Each point is reached from the start by the listed moves, each made once or not at all, plus a little noise. Is the number of moves made odd or even? Then give how often each move was made.
(in the rows, 128 means zero)

Moves:
(1): [153 133 140  97 164]
(2): [101 129 173 105 122]
Start: [106 128  96  86 160]
Points:
[ 78 128 140  63 155] -> odd (0, 1)
[105 129  96  84 162] -> even (0, 0)
[104 133 151  32 189] -> even (1, 1)

Moves:
(1): [160 138 156 133  92  99 109 194 127 135 140]
(2): [ 97 136 144 157 156 155 135 150 133 171 135]
(3): [115  62 127 146 151 147  99 108 131  98 127]
(4): [135 162 141 143 156 148  77 100 143  86 106]
(5): [136  76  68 114 106 100  95 140 143 139 105]
(6): [138 105 117 150 111 180 137 145 120 144 103]
(7): [148 126 139 161 145 127 160 129 155 157 133]
(8): [ 58 112 123 203 119 107 120 143 187 104 133]
Start: [138 153 116 163 139 114 129 120 153 134 152]
Points:
[164 116  63 187 128 160  52 118 176 118  86] -> odd (0, 0, 0, 1, 1, 1, 0, 0)
[170 130  77 196 164 106  81 106 210 139 111] -> odd (0, 0, 0, 1, 1, 0, 1, 0)
[159 190 164 227 137 186  72 197 168 159 123] -> even (1, 1, 0, 1, 0, 1, 0, 0)
[122 140  88 191 176 138  56 125 186 142 120] -> odd (0, 1, 0, 1, 1, 0, 0, 0)
[140   9  42 197 121 156  81 128 160 124 102] -> odd (0, 0, 1, 0, 1, 1, 0, 0)

Moves:
(1): [142 134 136 120 127 145 130 135 143 117 139 130 126 120 134 113 116]
(2): [114 130 108 138 134 137 154 131 134 123 125 137 114 121 118 128 122]
(3): [174 172 130 136 128 117 118 133 144 130 125 106 113 116 116 175 137]
(4): [102 126 130 142 168 120 134 143 142 124 123 115 114 106 153  99 108]
(5): [126 108 118 117 130 138 130  91 137 136 115 125 107 145 109 129 120]
(6): [108 112 152 133 182 155 113 140 123 141 119 164  87 164 128 110 120]
(7): [120 129 146 135 124 138 127 137 154 147 152 135 126 135 130 124 136]
(8): [ 97 120 117 101 138 118 123 152 134 109 134 111 156 116 103 113 137]
(9): [117 135 113 126 139 132 144 110 149 102  99 145 159 128 140 127 132]
(10): [125 141 123 139 126 143 105 133 131 123 135 120 129 135 135 140 117]
(11): [118  88 123 116 123 116 120 130 129  93 138 136 119 141 126 128 163]
(12): [122 117 135 132 124 111 125 151 151 128 124 143 117 135 138 123 101]
(13): [124 143 172 127 125 110 113 144 117 111 147 132 136 151 104  97 121]
(14): [125 133 131 136 139 130 139 143 132 129 120 107 124 139 144 111 116]
Start: [150 140  85 173 146 132  98 112 130 128 131 158 122  90 127 142 115]
Points:
[103 132  62 146 176 151  97 132 212  76 105 144 143 112 135 103  58] -> odd (1, 0, 0, 0, 1, 0, 0, 1, 1, 1, 0, 1, 0, 1)
[148 177 130 157 159 116  78 140 180 121 161 107 118 121  67 121 117] -> even (0, 0, 1, 0, 1, 0, 1, 1, 0, 0, 0, 0, 1, 1)
[109 172  81 187 208 127  91 154 249 104 107 117 115  92 140 131  66] -> odd (0, 0, 1, 1, 1, 0, 1, 1, 1, 1, 0, 1, 0, 1)
[116 137  92 200 181 125  77 154 168 117 129 152  99  87 171 118  55] -> odd (0, 0, 0, 1, 0, 0, 0, 0, 0, 1, 0, 1, 0, 0)
[158 176  88 203 183 148  73 110 197 146 143 118  68  92 134 171  95] -> odd (0, 0, 1, 1, 1, 0, 1, 0, 0, 1, 0, 0, 0, 0)
[140 131 127 176 200 130  37 118 191  69 111 204  63 182 101 148 101] -> even (0, 0, 1, 0, 1, 1, 0, 0, 1, 1, 1, 1, 1, 0)
[ 61  96 168 152 234 138  64 195 181  74 187 186  88 124 107  33 124] -> odd (1, 0, 0, 1, 0, 1, 1, 1, 0, 0, 1, 0, 1, 0)

Moves:
(1): [128 116 123 123 130 136 129 129 115 144 134 114 137 131 118 140 119 136
 123 128 124 133 126 121 128 123 135]
(2): [129 129 128 129 123 130 123 135 125 117 115 133 122 124 110 132 140 123
 124 122 123 136 131 131 133 123 138]
(3): [125 117 119 114 140 111 121 129 149 147 138 124 151 130 148 123 128 138
 154 122 140 115 135 129 116 132 115]
(4): [134 121 129 137 122 137 144 139 127 132 139 132 108 112 123 133 126 109
 137 121 114 121 132 132 135 134 130]
(5): [128 117 118 134 136 125 133 139 140 143 128 121 131 141 131 129 126 130
 136 141 125 132 132 119 137 134 125]
(6): [149 140 124 140 131 135 131 134 107 130 119 112 123 135 127 140 110 135
 121 126 129 134 124 126 121 125 145]
(7): [127 126 125 136 123 135 129 132 134 124 131 125 125 128 139 132 130 135
 133 121 128 130 132 128 124 125 124]
(8): [133 110 122 158 116 129 144 126 104 138 147 133 119 113 124 120 140 117
 138 118  99 130 135 127 129 134 122]
(9): [121 123 120 116 124 129 123 119 115 126 126 130 126 126 134 130 121 125
 129 113 121 126 122 149 125 131 118]
(10): [136 138 127 136 120 131 125 129 118 117 125 126 128 113 111 136 128 121
 121 115 106 139 131 119 140 136 137]
(11): [128 128 129 119 137 122 124 127 120 131 126 133 122 125 125 128 125 131
 123 129 121 122 131 128 137 116 119]
(12): [130 131 140 134 136 122 128 126 123 136 145 121 111 112 131 134 125 129
 126 125 127 140 125 144 118 140 123]
(13): [127 142 144 135 135 123 123 126 105 108 116 116 136 129 117 145 123 116
 124 135 131 151 137 161 114 108 110]
(14): [136 147 130 136 136 122 137 145 121 117 130 132 122 123 141 127 133 121
 122 127 137 127 124 127 134 137 130]
(15): [123 125 125 139 128 123 129 122 136 116 109 153 133 130 125 111 133 115
 115 120 123 128 131 108 133 125 130]
(16): [107 123 121 139 131 131 146 132 145 121 130 139 116 125 135 109 143 114
 152 135 116 135 124 125 119 120 128]
(17): [111 121 118 147 135 129 125 137 143 129 144 116 137 135 119 106 118 138
 135 147 142 129 138 125 118 123 129]
(18): [116 120 127 119 111 120 129 121 130 125 136 136 122 112 131 140 126 130
 138 126 119 129 131 147 125 118 124]
(19): [138 144 135 126 132 124 119 130 136 106 111 128 151 132 115 127 134 132
 104 140 141 127 105 133 127 104 116]
(20): [134 134 127 127 138 126 125 135 127 128 126 135 143 138 112 129 122 134
 108 135 119 124 127 120 129 133 126]
(21): [115 127 124 139 147 122 116 105 126 115 139 154 120 139 126 109 137 114
 138 132 142 142 118 135 121 133 119]
(22): [130 109 131 117 139 131 120 116 122 137 147 108 137 151 148 127 119 124
 143 113 126 135 120 141 121 117 135]
(23): [103 105 132 117 131 124 122 125 120 159 130 131 137 150  88 143 106 140
 134 131 112 119 101 115 135 128 126]
(24): [127 114 135 146 129 133 128 134 123 125 120 127 127 121 123 134 135 114
 132 139 115 127 138 125 134 129 129]
Start: [119 127 132 106 152 133 117 125 133 115 125 123 109 134 137 122 148 131
 128 126 142 132 137 142 144 137 128]
Points:
[ 98  86 110 152 196 101 114 139  71 136 148 149 113 120  63 148 140 111
 148 125  55 163  95 155 147 128  96] -> even (1, 1, 1, 0, 1, 1, 0, 1, 1, 1, 1, 1, 0, 1, 0, 1, 0, 1, 1, 1, 1, 0, 1, 1)
[ 98 103 142 103 175 136 113 124 113 124 153 121 115 140  84 137 119 108
 131 103  72 145  72 168 142 128 115] -> odd (0, 0, 0, 1, 0, 0, 0, 0, 1, 1, 0, 1, 0, 0, 0, 1, 0, 0, 1, 1, 0, 1, 1, 0)
[122 129 107 205 178 109 131 136 100 103 166 157  90 118 106  96 136 108
 117 130 104 177 145 130 140 166 131] -> odd (0, 0, 0, 0, 1, 1, 0, 1, 0, 1, 0, 1, 0, 1, 1, 0, 1, 1, 0, 1, 1, 0, 0, 0)
[122 133 137 170 156 142 140 167 109  74  75 157  96 120  57 134 156  79
 110 121  77 143  99 101 175 118 157] -> even (0, 1, 0, 1, 0, 1, 0, 0, 0, 1, 0, 0, 0, 1, 1, 1, 0, 0, 1, 0, 0, 0, 1, 1)
[135 121 129 132 159 114 123 163 108 123 136 147 139 115  57 140 154 116
 118 105  82 117 108 122 170 146 116] -> odd (0, 1, 1, 1, 0, 0, 0, 1, 0, 1, 0, 0, 0, 1, 0, 0, 0, 0, 1, 1, 0, 0, 1, 0)
[144 109 109 189 152 121 143 179 122 116 155 105 119  94 122 129 146 109
 157 139 102 133 156 140 151 134 123] -> odd (0, 0, 1, 1, 1, 1, 0, 1, 0, 1, 0, 0, 0, 1, 0, 0, 1, 1, 1, 0, 0, 0, 0, 1)
[108 116 152 177 172 136 142 161  94  84 159  87  62 105 136 142 138  77
 172 134 114 186 154 217 108 104 140] -> odd (0, 1, 0, 1, 0, 1, 0, 0, 0, 0, 0, 1, 1, 1, 0, 1, 1, 1, 0, 0, 0, 1, 0, 1)
[ 96  88 129 165 177 123  90 114  56  92  88 161 157 156   7 142 149  84
  91 130  59 182 108 138 165 113  93] -> odd (1, 1, 0, 0, 1, 0, 0, 1, 1, 1, 0, 0, 1, 0, 1, 0, 0, 0, 1, 1, 1, 0, 1, 1)

Moves:
(1): [132 116 112 130 155 123 118 138 105 121 110 127 117 120 125 124 132 115
 146 146 111 120 117 137 121 117 130]
(2): [140 142 105 147 123 147 132 148 136 103 114 106 139 122 113 141 130 129
 125 115 145 110 139 146 130 140 158]
(3): [132 129 124 125 127 122 134 129 143 122 131 143 125 137 116 130 137 121
 127 134 122 143 128 129 117 124 121]
(4): [128 145 136 121 130 119 113 144 129 138 126 122 119 119 133 121 125 117
 152 142 104 123 136 121 134 135 120]
(5): [124 129 124 121 107 132 130 127 141 134 125 120 125 115 153 139 139 118
 140 126 129 115 128 126 136 122 133]
(6): [116 126 135 120 144 128 116 124 133 135 128 121 110 122 133 132 132 119
 136 147 114 124 135 112 129 149 146]
(7): [122 116 120 121 124 126 143 108 114 132 144 127 141 127 128 110 118 136
 138 140 147 130 115 117 150 131 132]
(8): [131 152 128 124 138 124 144 135 126 119 128 118 140 124 148 130 132 144
 118 114 110 114 132 122  98 146 139]
(9): [141 145 136 127 126 129 116 134 139 137 135 131 139 127 129 140 140 130
 124 127 123 106 117 136 113 115 129]
(10): [119 134 123 133 111 124 132 109 136 128 118 156 133 123 125 129 135 138
 131 125 133 124 111 140 113 134 141]
(11): [137 126 135 109 132 138 111 132 132 106 133 140 141 129 140 145 130 127
 124 125 105 141 123 128 132 138 133]
(12): [152 131 126 131 144 146 154 143 124 128 135 136 110 125 102  96 122 146
 128 113 127 122 115 127 145 146 134]
(13): [142 121 125 130 120 141 126 128 141 112 137 116 123 110 131 136 146 125
 112 143 102 112 126 147 132 135 129]
(14): [144 120 116 126 142 142 127 132 129 145 122 107 137 114 146 127 108 154
 163 112 115 130 134 141 115 139 124]
(15): [138 115 146 121 107 112 109 123 122 152 124 142 149 108 111 132 153 109
 129 130 147 110 104 136 136 124 126]
(16): [126 121 135 128 129 129 133 129 126 126 132 133 117 130 113 132 113 122
 140 123 140 135 121 137 130 125 123]
(17): [100 121 146 167 131 110 123 142 125 150 130 138 144 137 121 130 131 122
 131 121 141 128 126 124 146 145 126]
(18): [147 127 144 136 149 135 127 110 132 117 115 125 128 128 150 147 121 124
 136 120 104 131 135 130 133 138 133]
(19): [125 111 127 105 110 136 122 147 130 137 127 109 129 144 124 118 122 119
 128 132 118 131 101 123 150 141 140]
(20): [117 147 105 146 127 142 144 119 110 127 136 142 143 106 123 110 112 135
  85 132 158 156 122 115 118 129 121]
(21): [122 126 127 142 126 120 108 121 121 134 137 115 137 125 119 130 127 127
 132 112 131 134 120 121 135 131 118]
(22): [131 132 128 125 124 115 132 143 130 122 128 108 112 138 136 143 128 137
 115 145 128 133 124 120 126 110 144]
(23): [148 149 127 131 133 140 124 114 117 107 134  96 125 131 161 144 142 141
 112 123 145 138 115 151 124 129 133]
(24): [126 113 130 119 116 136 124 131 123 125 131 133 136 131 131 116 123 122
 145 126 117 141 123 127 117 120 136]
Start: [118 110 128 154 124 146 140 122 132 126 118 124 132 123 130 107 126 124
 120 130 124 126 151 129 118 116 141]
Points:
[137 150  89 146 139 160 140 159 124  73  82  38 113 126 169 145 158 140
 105 155 105  96 101 155  85 161 249] -> even (1, 1, 0, 0, 0, 1, 0, 1, 0, 1, 0, 0, 0, 0, 0, 0, 0, 0, 1, 0, 0, 1, 1, 0)
[101  95 137 178  53 150  78 130 137 152 105  81 181 101 139 140 180  89
 148 112 162  99  72 157 151 172 219] -> even (0, 1, 0, 0, 1, 1, 0, 0, 0, 1, 0, 0, 0, 0, 1, 0, 1, 0, 1, 0, 1, 0, 1, 1)
[138  87 182 157  76 130 112 103 118 150 127 111 177 134 150 141 146 119
 142 133 159 125  35 163 144 121 195] -> odd (0, 0, 0, 0, 0, 0, 1, 0, 1, 1, 0, 0, 0, 0, 1, 1, 1, 1, 1, 0, 0, 1, 1, 1)
[163 171  95 212 129 182 163 125 134  94 112 115 151  92 100 121 121 165
  70  93 147 120 110 140 102 135 195] -> even (0, 1, 0, 0, 0, 0, 0, 0, 1, 1, 0, 1, 0, 0, 0, 0, 0, 1, 0, 1, 1, 1, 0, 0)
[211  96  77 130 136 209 179 167 127  80 114  75 163  47 138 119 125 137
 129 133  82 112  68 162 139 173 214] -> even (1, 1, 1, 0, 1, 0, 1, 1, 0, 0, 1, 1, 1, 1, 1, 1, 0, 1, 1, 1, 0, 1, 0, 0)
[174 171 124 176 139 165 147 187 143 108 153  41 162 100 166 146 133 171
 168  85 116 109 105 157 127 175 193] -> odd (0, 1, 1, 1, 1, 0, 1, 1, 1, 0, 1, 1, 0, 1, 0, 1, 1, 0, 0, 0, 1, 1, 1, 0)
[166 145  98 165  77 203 109 198 165  96 138  44 176  90 192 156 149 128
 109 145  84 142  96 172 114 147 200] -> even (0, 1, 1, 1, 1, 0, 0, 0, 1, 0, 1, 0, 1, 1, 0, 0, 1, 0, 1, 1, 0, 1, 1, 1)
[156 152 124 220 111 169 106 152 107 144  99  98 166  62 111 121 152  95
 137 101 162  90  38 179 159 169 189] -> odd (1, 1, 0, 1, 1, 0, 0, 0, 1, 1, 0, 1, 0, 0, 1, 1, 1, 1, 1, 1, 1, 0, 1, 0)

Moves:
(1): [112 114 114 112 150  97 128 174 139 182 130  99 128 138 131 109 118 128
 127 147 122 145 152 119 117 137]
(2): [118 116 133 114 116 131 131 140 124 130 115 139 132 118 137 130 115 120
 146 118 113 123 120 143 121 151]
(3): [154 114 139 119 118 149 115 155 144 119 152 115 124 135 139 130 143 138
 121 147 129 145 120 124 143 131]
(4): [123  98 138 135 148 102 146 120 116 138  98 147 125 155 122 147 109 123
 114 150 116 129 123 114 135 140]
(5): [135 110 124 117 142 117 126 145 111 143 131 122 113 121 135 135 156 142
 124 125 148 138 139 141 118 103]
(6): [124 140 133 136 135 117 128 108 129 126 128 133 123 134 146 129 117 148
 117 111 122 135 136 132 125 142]
(7): [123 133 139 153 136 144 126 127 137 123 131 138 118 139 104 102 138 122
 122 129 154 134 159 126 150 100]
(8): [112 154 141 136 121 135 110 134 109 139 137 113 138 132 116 128 132 104
 111 122 120 123 131 117 118 112]
(9): [140 137 134 128 121 113 125 140 131 120 135 128 147 127 144 123 124 108
 148 125 145  98 125  99 130 121]
(10): [139  93 132 144 112 148 150 104 117 139 135 111 108 145 125  84 111 129
 134 116 131 127 140 113 115 109]
(11): [138 135 124 111 128 130 128 123 132 131 137 150 130 130 116 140 124 120
 130 137 109 132 158 119 122 124]
(12): [146 141 130 122 150 130 137 136 140 130 146 129 136 144 115 121 134 118
 130 125 134 140 134 134 121 127]
(13): [139 126 152 119 145 137 115 153 150 136 124 122 120 125  96 127 107 135
 124 126 142 122 101 107 116 103]
(14): [107 117 141 111 144 128 174 155 138 146  95 132 127 108 128 139 147 142
 126 115  92 159 127 115 134 151]
(15): [127 128 133 140 151 134 142 128 134 131 145 130 147 132 139 133 133 110
 106 140 132 114 135 140 154 124]
(16): [136 128 116 104 112 147 124 116 159 138 127 128 140  98 129 145 152 122
 141 136 136 107 124 117 133 132]
(17): [113 144 102 133 101 127 159 118 124 120 148 138  99 133 156  92 131 103
 132 131 131 162 113 132 106 140]
(18): [102 124 154 102 136 116 159 112 158 124 123 129 136  94 131 137 112 152
 129 153 135 143 150 158 130 137]
(19): [139 143 126 121 111 136 113 136 127 143 116 124 128 121 122 120 123 148
 115 110 147 114 113 125 135 149]
(20): [146 110 114 119 138  93 102 116 157 136 128 149 130 132 116 119 149 133
 156 110 123 111 126 129 156 125]
(21): [139 151 122 103 151 161 157 134 111 103 118 164 124 116 150  86 156 115
 125 137 122 145 144 136  92 109]
(22): [114 134 116 111 134 136 111 132 130 126 131 113 110 137 130 117 139 139
 125 124 128 121 116 112 137 140]
(23): [134 123 139 130 121 109 123 141 125 117 139 120 105 118 115 124 135 124
 138 131 112 156 135 114  97 132]
(24): [145 141 129 138 121 135 144 124 111 162 135 139 137 131 130 143 115 149
 127 133 121 111 112 135 115 152]
Start: [151 142 102 127 128 133 131 133 131 116 132 120 149 148 117 126  98 111
 149  95 112 133 141 135 111 139]
Points:
[193 143 128  44  77 130 186 154 228 153 187 122 134 101 103  65 153  88
 194  89  91 185 171  66  86 166] -> odd (0, 0, 1, 0, 0, 0, 0, 1, 1, 1, 1, 1, 0, 1, 0, 1, 1, 1, 1, 1, 0, 0, 1, 0)
[147 134 162  65 151  94 154 160 174 168 140 130 112 129  76  57 136 139
 181  25 103 166 230  91 100 143] -> odd (0, 1, 0, 0, 1, 1, 1, 1, 1, 1, 1, 1, 0, 1, 0, 0, 0, 1, 1, 1, 0, 1, 1, 0)
[223 116  77  64 195 115 153 148 150 233 143 163  83 188  83  30 154 152
 154  95 115 158 232  82  56 144] -> odd (1, 0, 0, 1, 1, 1, 1, 0, 0, 1, 1, 1, 0, 0, 0, 1, 0, 0, 1, 1, 1, 1, 1, 1)
[196 139 108  60 159 132 217 185 170 180 155 162 120 161 140  18  68  43
 156 113 105 162 172  59   7 162] -> odd (1, 1, 0, 1, 0, 1, 0, 0, 1, 1, 1, 1, 1, 0, 1, 1, 1, 0, 1, 0, 1, 0, 1, 0)
